Each row is a point. The points of each table are mixes of a few directions, plus a little noise. Count the directions of each table, and those that both share. Where both have some left over, give the other angles between the two spaces (their principal angles), to ten degrees, smallest first.
In the rows, 128 means zero.

First (6 x 3):
[[100 102 130]
 [107 107 180]
 [104 109  60]
 [176 171 125]
 [154 151 139]
 [127 127 134]]
Second, 6 rows:
[[164 160 131]
 [112 114 126]
 [153 150 132]
 [153 148 187]
 [112 115  96]
 [ 74  81  95]]
Directions: first 2, second 2, shared 2

First, 7 rows:
[[ 84 157  78 106 104 145 123 102  87]
 [149  68  97  96 170 115 124 131 124]
 [146 143 121 132  84 128 142 111 137]
 [174 117 143 120 184 129 149 120 143]
 [ 45 181  79 135  96 108 127 139 110]
 [171 114 205 167 105 130 122 147 167]
 [127 115 173 141 154 141 108 145 128]]
Second (9 x 9):
[[115 152 147 136 137 144 124 125 119]
 [ 77 193 183 171 133 139 118 151 129]
 [ 96 159 153 166 161  92 138 174 160]
 [131  49  93  95 152 116 104 141 114]
 [113 198 132 147  65 147 142 101 122]
 [147 139 116 110 137 148 141  97 114]
 [183 145 124 119  97 146 157  85 134]
 [166  56 129 115 122 119 113 136 138]
 [125  59  75  95 149 100 116 143 121]]
Directions: first 5, second 5, shared 5

First, 10 rows:
[[150 152 131 167 132 122 102 149 116 143 127 110 129 124]
 [134 142  98  78 102 127 107 113 160  85 139  90 198 131]
 [135 145 103 133 131 148 103 127 154  95 143 158 115 117]
 [160 159 147 173 130 126 126 168 104 146 118 103 126  99]
 [149 148 113 178 140 116  79 138 121 140 127 124 126 145]
 [124 138 195 133 120 125 155 156  97 179 137  83 103  99]
 [116  83 130  78 123 147 249 126 119  92  83 176 130  89]
 [125 109 105 171 155 120 111 117 119 139 113 175  97 161]
 [ 77  84  93  61 127 128 106  60 172 102 153 164 132 186]
 [110 120 164 108 120 121 142 125 117 160 138  99 122 129]]
Second, 8 rows:
[[107 119 113 134 150 115 114 124 126 131 149 152 122 142]
 [ 81  98  56  80  66  75 173  81 100  99 116 159 204 238]
 [148 151 165 144 138 128  93 134 160 155 117 150  88  95]
 [123 115  98  93  70 121 180 109 103 100 103 102 186 174]
 [141 137 151 149 160 147 108 146 136 139 140 119  98  88]
 [150 145 164 149 153 148 104 146 146 145 129 122  91  80]
 [132 126 137 146 166 153 120 149 121 127 151 106 110  95]
 [141 134 140 129 123 138 131 133 131 129 120 114 125 113]]
Directions: first 5, second 3, shared 0; angles 30, 30, 90

First:
[[194 112 140 159  99 129 145 123 117 116 103 132 117 153 123 160 136 153
  116 138 105 151 141 112]
 [161 107 146 144 117 171 149 136  94 101 148 114 115 163 146 149 147 126
  134 142 112 157 163 117]
 [ 74 110  99 122 180 111  86  71 146 135 134 145 142 123  95  74  92 126
  104 100 104 118 135 128]
 [154 116 142 127 105 119 122  96 116 111 127 116 127 170 116 141 111 130
  138 116 113 155 146 117]
 [142 107 142 132 122 168 147 126 101 110 155 117 118 154 143 144 136 124
  131 149 121 140 155 121]
 [128 217 109 121 121  95 164 189 142 156 108 113 121  84 177 173 178  88
  165 108 162 127 117 161]
 [102  73 154 117 135 138  63 126 129 100 136 134 149 151  81  48  92 156
  124 108 122 134 104 106]
 [115 221 114  88  92  90 194 165 155 186 123 117 119  60 180 213 153  92
  154 173 203  69  85 172]
 [ 85  90 107 143 183 133  84 121 152 135 118 164 145  95  92  50 110 157
   85 118 109 101 105 121]]
Second, 8 rows:
[[105 142  85 119 139  98 115 111 130  91 130 128 121 128 121 156 146 142
   95 144 145 122 127 107]
 [136 126 137 135 109 155 110 140 100 126 100 123 121 150 149 127 117 138
  135 121 130 146 116 131]
 [140 122 148 134 117 149 127 139 117 141 117 126 128 136 138 117 117 126
  143 119 122 137 124 137]
 [ 84 152  54 106 169  49 132  87 168  77 168 135 127  99  90 170 169 135
   70 161 151  95 142  93]
 [156 112 178 141 107 173 134 152 112 166 112 125 132 139 146  98 104 118
  167 107 111 143 124 152]
 [121 122 138 109 192  54 211  97 238 175 236 148 163  43  53 102 155  75
  135 138 104  62 175 137]
 [152 118 161 146  85 193  97 159  69 137  70 117 116 172 173 117  98 143
  154 108 125 168 105 142]
 [130 130 124 134 106 153  99 138  90 111  90 121 116 158 154 138 119 147
  125 125 137 151 112 124]]
Directions: first 6, second 2, shared 0; angles 50, 80

First, 8 rows:
[[103 113 105 121 117 117 124 155 112 128 120 123 130 139  90 125 151 127
  133 145 113 128 131 126 108 133 154 151 126 111 170 121]
 [155 153 108  85  94  91 101 130 148 143 108 125 116 138 112 117 130 121
  132  83 137 144 134 165 130 124 108  99  99 137 115 110]
 [143 142 135 144 138 146 136 130 135 128 124 117 138 111 172 142 108 117
  119 134 151 113 118 125 131 138 146 127 133 124  92 143]
 [114  96 145 158 147 148 146 129 110 113 155 149 129 116 123 116 138 142
  129 139 117 117 128  89 105 112 121 148 142 138 141 128]
 [121 122 126 121 143 128 138 116 152 122 116  99 130 129 147 159 104 112
  118 162 135 115 134 136 160 154 167 136 148 115 111 150]
 [111 102 124 152 122 137 131 162  88 122 148 157 132 120  93  96 166 144
  137 121 114 123 123  91  69 103 121 153 121 130 170 109]
 [138 125 135 101 123 106 119  97 149 127 133 137 111 141 111 121 124 134
  131 105 118 144 143 144 154 119  91 105 123 149 124 119]
 [138 171 146 141 139 150 128 106 130 141 121 118 139 132 175 148 102 127
  123 135 138 138 114 149 166 141 116 105 132 120 101 144]]
Second (8 x 32):
[[131 119 101 138 124 151 131 129 122 111 130 148 135 153 120  82 122 103
  117 125 138 138 117 131 163 146 144 113 136 154 124 132]
 [128 140 112 144 118 134 148 111 125  87 142 151 108 142 123 132 128 125
  114 116 136 145 121 144 148 129 148 124 133 124 121 108]
 [128 122 142 117 135 121 115 138 130 155 119 112 139 116 132 132 129 133
  138 136 122 116 134 118 111 125 113 132 124 127 133 140]
 [127 133 129 130 126 125 133 123 128 120 131 130 121 127 128 138 129 132
  126 125 128 131 128 132 126 125 130 130 128 122 127 121]
 [128 134 112 140 120 136 142 117 125  98 138 147 116 142 123 122 127 121
  117 120 135 141 121 139 148 132 144 123 133 130 123 115]
 [127 141 122 139 120 126 144 112 128  97 140 141 108 133 126 147 131 133
  119 119 132 140 125 141 134 123 141 130 130 116 123 109]
 [126 141 131 134 123 120 140 115 129 108 137 133 110 125 129 156 132 139
  124 122 128 134 129 138 123 119 134 134 127 111 125 111]
 [129  93 176  82 158 111  70 179 135 249  86  62 186  87 142 116 126 137
  169 162 105  79 149  82  70 126  69 139 113 140 148 187]]
Directions: first 5, second 2, shared 0; angles 80, 90

First, 9 rows:
[[141 150 139 164 137 123 146 145 118 132 111  92 124 125 128 125 108 134
  101 100 122  88 168 134 124 140 112 134 161 107 139 112]
 [112 131 135 125  90 130 138 151 148 116 150 125 143 103 118 125 132 150
  153 132 140 133 107 155 108 138 144 110  91 119 118 151]
 [138 105 108 125 166 117 123 110 108 141 105 125 119 118 131 130 122 107
  141 122 128 130 160  90 140 129 121 155 172 146 134 127]
 [116 174 174 140  51 154 151 131 177  88 136 162 150 145  66 103 157 147
  114 179 106 132  50 225 116 115 138  92   7  86 100 124]
 [137 109 125 159 163 128 109 125 105 130 113 127 112 149 161 122 137 113
  134 113 134 118 153 111 111 137 157 141 151 114 119 146]
 [126 114 119 119 115 131 121 124 109 135 146 126 130 150 155 133 119 138
  121 139 116 139 133 122 119 128 127 114 124 125 151 124]
 [142  80  98 142 148 114 134 106  85 141 100 113 127 114 132 120 114 113
  163 143 110 133 188  95 113 141 130 151 162 126 152 140]
 [119 139 121  76 140 128 110 124 145 138 154 144 123 134 141 152 128 126
  107 116 145 147  93 103 165 108 107 124 143 171 128 108]
 [121 150 132 101 143 126 121 135 157 129 136 137 124 115 120 142 134 124
  117 107 152 130  99 117 158 116 116 132 140 157 110 119]]
Second:
[[134 147 146 171 132 123 150 153 141 117 104 103 128  95 102 114 128 130
  138 103 139  93 150 149 114 146 137 141 136 104 107 142]
 [121 135 139 127 130 143  92 136 125 127 161 144 117 185 185 138 142 136
   97 115 138 132  97 130 120 122 152 104 115 121 123 129]
 [128 185 156 131 141 132 128 157 158 128 137 114 119 136 133 141 124 137
   72  79 149  94 109 137 153 121 106 122 151 133 113 100]
 [125 111 123 121 120 139 102 119 107 131 153 144 124 178 174 132 134 133
  116 143 118 146 115 124 114 123 145 107 110 121 142 130]
 [125 141 126 102 140 121 135 126 152 130 122 133 129  96  98 136 128 119
  132 119 142 132 114 116 158 118 107 142 143 158 116 119]
 [134 136 148 178 116 141 118 149 105 123 140 112 122 178 176 119 128 146
  100 115 118 102 143 154  88 143 156 104 115  78 135 135]
 [138 112 122 155 113 122 154 123 105 128 106 106 137 112 107 112 112 131
  146 148 102 118 170 139 107 143 123 134 127 103 148 132]
 [114  78  96  79 142 120 111  96 141 126 125 173 131  90 106 130 155 102
  201 161 148 184  98  96 140 118 151 148 112 173 103 164]
 [135 107  97  88 117 111 163  92 117 142 104 122 144  82  69 129 100 117
  150 170  97 151 155 106 159 118  73 148 144 161 164 102]]
Directions: first 6, second 4, shared 4

First:
[[111 154  82 161  97 119 131 109  67  70 125 143 160 153 107 135 117 134
  128  84 165 138  94 108 113  60 160 169 101 176 148 123]
 [131 152 154 112  92 136 119 102 124  94 142 150 118 152 106 152 113 168
  130 156 101 154 123 108  87  79  90 157  96 119 133 146]
 [110 136  90 151 113 106 133 144  79 102 121 137 119 154 103 129 148 120
  126 118 148 133  91 126  99 108 135 121 127 184 127 139]
 [112  82 105 129 202 170 165 128 167 177 109  97 135 119 166  98 152  73
  153 116 160  86 130 175 153 193 176  98 188 130  67 109]
 [112 134  94 148 116 109 133 142  84 106 122 136 121 151 107 129 145 121
  127 118 146 132  95 127 103 110 135 121 128 178 126 137]
 [127 136 140 119 107 111 120 143 115 119 133 142  94 148 103 140 142 144
  123 163 104 144 114 124  89 122  88 113 121 142 126 152]
 [190 145 184 125  95  57  63 172 156 172 145 115 152  29 155 124  81 152
   70  98  92 138 209  85 241 167 112 121  89  39 249  99]
 [111 100 134 106 176 194 164  93 173 145 122 118 121 151 146 121 141 111
  164 154 130 109 124 164 103 147 137 127 164 118  53 130]
 [115 129  96 148 122 104 131 151  89 117 121 131 120 141 112 124 147 115
  123 116 146 128 101 130 115 125 137 113 133 173 130 134]
 [154 119 156 120 137 108 108 154 161 172 132 112 130  79 152 118 118 124
  108 124 111 121 170 126 184 177 123 106 131  81 160 115]
 [134 120 173  91 150 196 142  70 193 135 137 126 138 132 151 135 104 146
  154 157 105 125 156 136 121 120 117 161 130  69  89 124]]
Second (8 x 32):
[[177 104 137  78 197 131 172 121 113 108 111 167 110 135 101 119  62 162
  146  82 142 174  71 174 127  68  93  82 160 163 113 139]
 [ 85 146 133 150  89 124 102 125 121 141 146 108 129 107 160 129 168 139
  126 148 108  85 156 116 137 146 149 147 124  97 144 127]
 [ 73 152 143 161  60 125  90 130 112 147 147  94 141 105 175 131 192 130
  126 169  93  67 175  97 131 168 172 163 114  84 149 118]
 [148 119 107 121 164 128 140 124 152 122 125 145 116 141 101 128  98 120
  120 104 156 159 107 144 134 110  95 112 130 152 118 139]
 [193 106  98 140 138 135 142 159 172 115  91 126 167 193  64 143 112  22
  103 151 167 194 136  80  92 182 129 148  83 169 100 107]
 [180 106 154  94 149 136 160 142  95 109  96 142 149 148 110 124  99 121
  147 131 120 159 104 127 100 121 143 115 136 147 114 113]
 [126 126 138 107 152 126 140 115 112 125 135 144 107 111 136 121 107 174
  141 102 123 126 103 161 140  88 111 104 154 130 131 140]
 [ 42 164 114 172  77 117  78 110 144 157 174 100 108  85 178 131 186 156
  114 138 114  58 170 125 163 142 132 153 124  82 156 143]]
Directions: first 4, second 3, shared 0; angles 70, 80, 90

First, 11 rows:
[[109  67 138 140 113 135 139 139 101  94 153  70  77  90 155 143 119 148
  145 188  48 196 187  88  82 162 100  76 106  83 181 215]
 [160 103 147 147 104 167 134 189 116 166 149 137 135 127 116 162 113 129
  151 167 169 135 112 113 117 115 143 159 149 162 152 131]
 [ 96 185 103  70 157  78 126  52 170  54 111 141 120 119 164  73 155 114
   58  34 108  87 136 148 151 136 117 117 108 115  79  76]
 [171 114 155 133  99 167 136 180 137 144 150 149 146 126 115 159 123 126
  126 145 183 100 101 123 121 110 143 177 163 176 143 114]
 [139 105 127 150 116 159 133 194  96 193 148 130 115 124 132 153 101 124
  169 171 158 184 125 100 121 123 149 136 122 148 152 132]
 [145 189 111 150 153 142 108 155 159 166 108 172 149 154 116 114 119  95
  156 106 186  99 104 152 167 105 163 163 142 147 111  80]
 [105 168 115 112 156  94 117  64 167  60 104 124 125 127 137  88 150 121
   98  81  85  89 148 153 141 140 111 107 122  91 108 129]
 [134 105 135  96 103 124 147 128  97 167 140 143 148 136 120 147 130 143
   99 114 172 128  88 121 126 113 133 150 129 174 102  82]
 [110 157 122 116 149  88 116  47 151  83  92 127 154 149 107 100 156 136
  100  85  95  72 123 168 144 131 106 112 130  99  93 124]
 [129 127 126 142 131 127 123 126 114 161 117 132 145 147 106 134 125 132
  146 137 138 130 113 138 136 120 132 129 129 129 121 125]
 [109  88 128 152 127 131 129 134 102 121 137  84  93 109 140 136 117 141
  160 179  65 188 172 104 101 152 111  82 107  84 166 198]]
Second (8 x 32):
[[149 145 142 102 122 122 128 114 148 118 121 156 168 138 109 133 143 132
   92  90 168  60  93 153 139 108 121 167 156 163 100  87]
 [124 126 132  96 105 122 147  77 148  68 141 130 121 131 142 108 154 126
   59  89 127  94 111 133 125 139 144 131 127 143 105  96]
 [ 82 164  88 102 181  80 110 122 117 145 106 121 103 103 166 101 111 122
  147  95  92 179 173 120 143 133  95  90  86  89 115 127]
 [133 110 135 111 147 123 119 212 100 175 137 118 119  76 149 168  92 145
  172 155 127 177 167  93 109 116  72 132 128 131 162 165]
 [114 104 132 144 145 110 116 132 101 142 114  96 128 115 115 145 117 153
  169 166  78 159 163 123 112 134  82  94 122  87 152 193]
 [142 162 128 138 124 136 125  93 164 105 116 153 153 163 106 107 149 111
  105  99 157  66  93 162 152 121 162 152 147 142 102  89]
 [174 131 150 190  77 209 141 128 189  64 157 142 116 164 113 113 150  89
  111 156 160  73  97 141 130 144 222 163 165 149 152 122]
 [104  83 114 140 122 122 134 145  57 206 134 105 114 133 124 148 105 146
  169 173 117 217 131 101 117 132 127  94  95 119 136 147]]
Directions: first 5, second 6, shared 5

First (11 x 32):
[[167 129 140 105  93 163 178 150  96 149 104 130 153 162 122 103 140 146
  123  78 152  83 156 109 130 133 159 118  93 136 171  98]
 [143 117 138 139 141 139 117 131 126 123 122 123 130 116 111 120 135 130
  119 138 118 128 126 113 144 146 136 141 130 130 130 135]
 [ 95 129 104 113 120 108 152 133 118 146 150 133 136 162 170 190  77  94
  150 164 121 133 101 155  95 105 106  71 131 118  78 137]
 [116 149 114 106  92 155 176 145 106 148 122 152 171 186 163 149 110 102
  143 137 135 105  92 159 127  97 110  82  94 102 127 150]
 [ 94 163 118 141 132 116  79  97 174 105 125 149 116  98 125  90 167 137
  127 121 137 157 112 162 147 100 105 173 138 106 155 160]
 [178  95 116 129 161 130 114 152 140 164  97 113 134 112  69 107 134 169
  104  91 111 107 176  76 120 176 246 163 154 126 151 111]
 [ 93 120  81 139 169 108  97 138 159 154 136 140 149 133 135 184  83  99
  133 194  82 152  78 149 114 124 158 109 164  81  73 192]
 [174 106 157 120 120 132 149 134 100 126 121 101 106 118 106 104 142 158
  117  78 148 104 188  82 120 160 152 140 120 175 152  64]
 [114 120 152 167 163 115  72 102 147  81 146 116  96  72 117 121 145 118
  120 175 108 169 107 125 159 144  74 162 148 142 105 151]
 [ 95 156 143 126 108  94 114  86 140  88 151 125  79 101 152 104 155 137
  140  99 168 153 150 153 117  96  57 145 127 158 142  93]
 [138 124 142 123 111 147 158 138 101 127 130 127 140 148 140 137 120 115
  132 136 130 113 121 124 134 129 107 104 106 138 124 122]]
Second, 11 rows:
[[120 133 114 111 150 109 137 147 132 180 130 138 131 151 139 163 116 119
  135 131 115 112 133 138 109 139 175 119 147 100 114 153]
 [176 106 165 128 142 150 155 162  92 183 133  95 103 124 113 154 124 150
  135 115  84  82 161  75 131 195 207 110 128 142 114 127]
 [ 55 152  82 159  78 117  91  48 203   7 133 156 116  68 133  82 101 171
  159  78 174 170 133 185  76  32  59 190 120 132 147 111]
 [127 120 124 128 147 119 117 130 129 115 122 139 149 137 126 125 132 103
  110 156 140 144 111 136 141 126  98 138 133 123 127 133]
 [125 105 120 147 132 130 105 109 138  55 117 138 157 114 113 101 123 110
  104 156 155 163 107 133 141 108  58 157 123 141 132 113]
 [149 110 147 130 159 127 131 145 115 148 129 122 124 126 117 144 129 124
  120 138 112 112 142 107 134 168 155 140 138 128 119 136]
 [146 139 142 117 102 147 147 142 101 157 129 110 122 145 135 123 145 131
  131 122 119 120 120 112 147 133 136  83 111 141 134 116]
 [167 149 200 113 150 132 140 157  83 201 141 103  82 134 133 126 201 123
  121 126 105  99 147  98 184 195 148 114 126 139 144 139]
 [123 142 142 124 141 116 123 127 130 144 134 131 111 125 134 128 150 127
  130 124 128 124 137 135 136 138 129 141 134 122 134 140]
 [124 125  82 102 118 126 153 158 121 178 120 135 168 181 142 166  89 109
  132 144 117 122 103 136 105 111 171  67 131 102 107 135]
 [ 96 124  91 149  90 133 109  85 163  38 122 142 146 102 124  96  99 142
  134 117 160 164 113 153 104  64  70 150 115 140 134 105]]
Directions: first 5, second 5, shared 2; angles 40, 50, 80
